Rows are points. Any point is a mix of the corners, with weights that add up to 1. It lies inside the corners' shape when no weight is negative. Is each point inside? If not, which corners have a negative weight?

Corners:
(1): [-46 -27]
(2): [ 11 -31]
(3): [84 82]
Points:
[-18 -24] -> inside
[-14 -46] -> outside (3)
[43 23] -> inside
[ 17 -18] -> inside
[64 38] -> outside (1)
[-27 -24] -> inside

Corners:
(1): [-33  14  27 -13  60   9]
(2): [-19 -18  12  -6 -12   5]
(3): [ -8  34   1  -8  -7 -38]
(4): [  1  28 -26   6 -19   2]
(5): [-10   9   0 -30 -35  13]
(6): [ 35   5   3  -9 -18  32]
(7): [ 43  -4   2 -37 121  21]
Points:
[-20  12  19 -14  51   8] -> inside
[ -6   2  17 -19  30  11] -> outside (4)
[-21  24   4 -13  38  -3] -> outside (2, 6)
[ 9 11 -4 -6 13  9] -> outside (5)
[  7   9  -3 -12 -20   3] -> outside (1)
[  0  22 -16  -3 -13   3] -> inside

Corners:
(1): [ -64  -22  -70   54  -13   45 -111    2   71   13  104]
(2): [ 41  48  43 -22  16 -55 -21  -4 -67 -60 -32]
(3): [103   0  13  16  -9 -62  18  15  -3   0 -40]
(4): [-15  34 -81   6 -33  82  45  10  45 -31  17]
(5): [ -6 -50   1   1 -15  84 -83  54  -4   0 -86]
(6): [  63  121   43 -118   29  -17   17   -5   -4   28  -44]
(7): [-15  52 -29 -58  37  15  49 -24   9  46  18]
(8): [-43 -47 -75 -48  47  -2   4  52  78 -35  63]
(9): [ 33 -10 -49 -36   7 -14  -2 -37 -10  -4 -47]
(10): [-94  50  77 -20  58  31 -30 -74  49 -34  -8]
(11): [-10 -44 -13 -17 -87 -55 -11  23  41   4  29]
(12): [ 10  -6  32 -68 -64  60 -13 -63  14 -33  74]
Points:
[ 31   6  -8 -17  -5  -8   0   5  11  -1 -17] -> inside
[  8   7   8 -40 -22  19 -16 -11   8 -17  10] -> inside
[  7  19   0 -45   0  10 -10   5  19  -2  -6] -> inside
[-12   5  -9 -12  -2  23 -37  -5  27  -6  15] -> inside
[  4 -10  -6   0 -35   2 -23  -6  14  -5   6] -> outside (6, 8)
[-12  62  46 -40  23  38 -25 -25  14  -6 -16] -> outside (8, 9, 11)
[ -9  27 -55  -7 -22  56  25   5  35 -22  12] -> inside
[-45 -42 -34  11  15  80 -22 -25  65 -13  31] -> outside (2, 6, 11)
[  4  10 -17 -34  -5  -2 -23   5 -11 -25   8] -> outside (3, 10)

Corners:
(1): [  7  20 -78  12 -21 -11  -8   8 -39  73  50  26 -79 -22]
(2): [ -9 -68  56 -42 -96  31 -10 -32 -11 -18   4 -30 -61  19]
(3): [ 40  54  24  49  19  27  16   5   7  20  18 -57 -47 -67]
(4): [   7    0   23   13    4  -98  -59   24   -6  -69   16   56   50 -108]
(5): [ 28  16 -16 -31  30 -34  11 -87  25  24 -28 -50  22  18]
(6): [ 27  -4 -59  27  61 -56 -12   5  74  -4  19  14 -29 -19]
(7): [ 61  42  72 -10  26  14  52  -8 -41 -23  -8  55  24   7]
(8): [-15  66   3  65  12 -46 -40  17  47  59  -5  15 -24  -6]
(9): [-34 -27   6 -65  42  34 -35  19  -7 -19 -31  21  20 -98]
(10): [ 61  19 -72 -83  13  -9  -6  58 -21 -62  25  17 -12 -15]
(11): [ -26   30    0  102  121   21  -56   81  -87  -15   24  -14 -107   43]
(12): [  3  60 -12  39  49 -21  41 -12 -21   8  92 -37  16  84]
(13): [-42 -55  55 -15  26 -46   3  76  43 -33 -70 -14  38 -73]
(14): [   8  -22 -100  -25  -66   80   25  -62  -27  -33   45    7  -39   53]
(15): [-87 -12  30 -47  19 -75  24  16  27 -56 -24  21 -33   2]
Points:
[ -2  -7 -16 -13  18   8  -2   6 -18 -23   8  -3 -23  -9] -> outside (8)
[-12  11 -24  -3  19 -15 -30  23   3 -40  29   2 -27 -11] -> outside (1, 5, 7, 13)
[  7   6  10  -8  16   0  -4   0  -6 -12   0   1  -8 -30] -> inside
[-12 -12   3  -5  24 -18  -7  34   5 -14 -12   1  -8 -34] -> inside
[ 20   0 -15 -12  -2   3   0  -4   5  -9  10   0  -2 -25] -> outside (11, 15)
[-40 -12 -16  -7  28 -19 -43  36 -27 -25   3   6 -22 -14] -> outside (3, 6, 7)
[ -4   7  -6 -15  12 -20   2  -9   2  -1   0   1 -18  -7] -> inside
[ -5  15   6   2  13   8   5   7 -22   1   6 -11 -32  11] -> outside (4, 6)
[ 32   0 -18 -11  -5  -6  -7 -32  45   4  14 -32  21 -27] -> outside (1, 7, 11, 15)

Corners:
(1): [-83  -6 -67  -8  70 -59  37 -67  29  60  56  -3  44 -30 -10 -26 -46  26
 -75   4]
(2): [ -36   53  -27   31    1  -57    7  -17   57  -49   64   13   63    7
  -13 -108  -20   67  -26  -64]
(3): [ 19   7  60 -32 -31  16 -29  -2   1  16   9 -35  61 -22  32 -11  50  17
  -8 -31]
(4): [ -32  -65  -44   22  -61   67  -53    8  -52  -21   35 -118  107   47
   -2   72   15  -63   94 -114]
(5): [ 28 -44 -29 -76 -60  41  33 -55 -20  -3 -26  39 -13 -60 -38  61  64  28
  17  68]
(6): [ 38 -51  -9 -46 -59  54 -19  74  20 -36  36 -45  36 -24 -29   3  12  67
  34 -29]
(7): [-11  14  49 -40 -36   9 -53  44  -1  11  31 -35 -27  28  -3  12  72  61
 -39  55]
(8): [  0   2 -37 -77 -52   0  36  21 -82  47  -6 -55   6 -54  42 -43 -10 -13
  62 -37]
(9): [  34   45  -77   30  -22  -36  -57   77   83  -34    8  -26   88   32
   -7 -119   37  -27   -6  -64]
(10): [-64 -74  10 -11  19  61 -86   4   7 -46 -25 -18 -36 -23  50  37  26 -91
 -17 -40]
(11): [-69   7  -7 -58 -27  25 -24 -30 -51  12 -32 -34  86 -33 -15 -25  42 -14
 -48 -65]
(12): [ -49  -12  -29   18   21   11   72  -17   54   62   18   26    8   41
  -35 -120  -46   30   16  -20]
(13): [-54  50  53 -27  83 -50  -7  25 -26  48 -23  72 -64 -53  66  15   7   9
 -31 -96]
(14): [ -20  -10  -57    4    1  -11 -101   -1  -63   27   69   42   77  -36
   73  -46   49   17  -79   -1]
(15): [ 50 -60  57  -2 -59 -16  13  25 -54  31   3 -66  82 -33 -78  16  28 -30
  52   8]
(16): [-11  55 -16 -60  66 -39 -28 -53 -87 -28  80  80   0  22  43  23  28  65
 -75 -56]
(17): [-73  27  34 -38  43  31 -67 -16  16   9  20  -5 -20 -24   9  16  59   3
   1  26]
(18): [-26  33  60 -18  23 -11 -44  66 -15 -41  -8  66  66  20  49  49   0  -9
 -19 -26]
(19): [ -4 -12 -34  47  41  31  14 -33 -60 -47  23 -60  28  14   5  34  51  39
  61 -26]
(20): [  1 -27 -16 -33 -16 -52 -13 -86 -57  60 -39 -98 100  20 -81 -21   3  94
  59  41]
(21): [ -97   -1  -15  -69   15  -31   11  -32    3   73   27   26   16   -2
   47 -101   54   39  -21  -72]
Points:
[-25  12   3 -15  14 -18 -14 -16  -1  14   7  11  38  -7   1 -28  28  15
 -28 -14] -> outside (4, 6, 8)
[-31  21 -11  -9  23 -25 -32 -21  -9  23  31  14  37  13  21 -28  33  45
 -23 -14] -> outside (6, 8, 10, 11, 15)
[-43 -10  -8 -31   1  15  -5 -23   1   0  17 -26  33  -1  -3  -5  11  25
  -2 -24] -> outside (9, 13, 14, 15)
[-11   2  -7 -36  -4  -2 -11   0 -31  18  15 -10  28 -11   8   0  26  21
  -1 -22] -> outside (2, 10)
[-22 -10  -5 -10  -1   2 -16   2  -6  11  10 -17  34  -3   3 -15  15  -1
   6 -38] -> inside
[-18  11  -1 -22  15 -20   0 -14  -5  10  30  25   9  -5  22 -31   9  56
 -25  -9] -> outside (4, 9, 11, 15, 17)
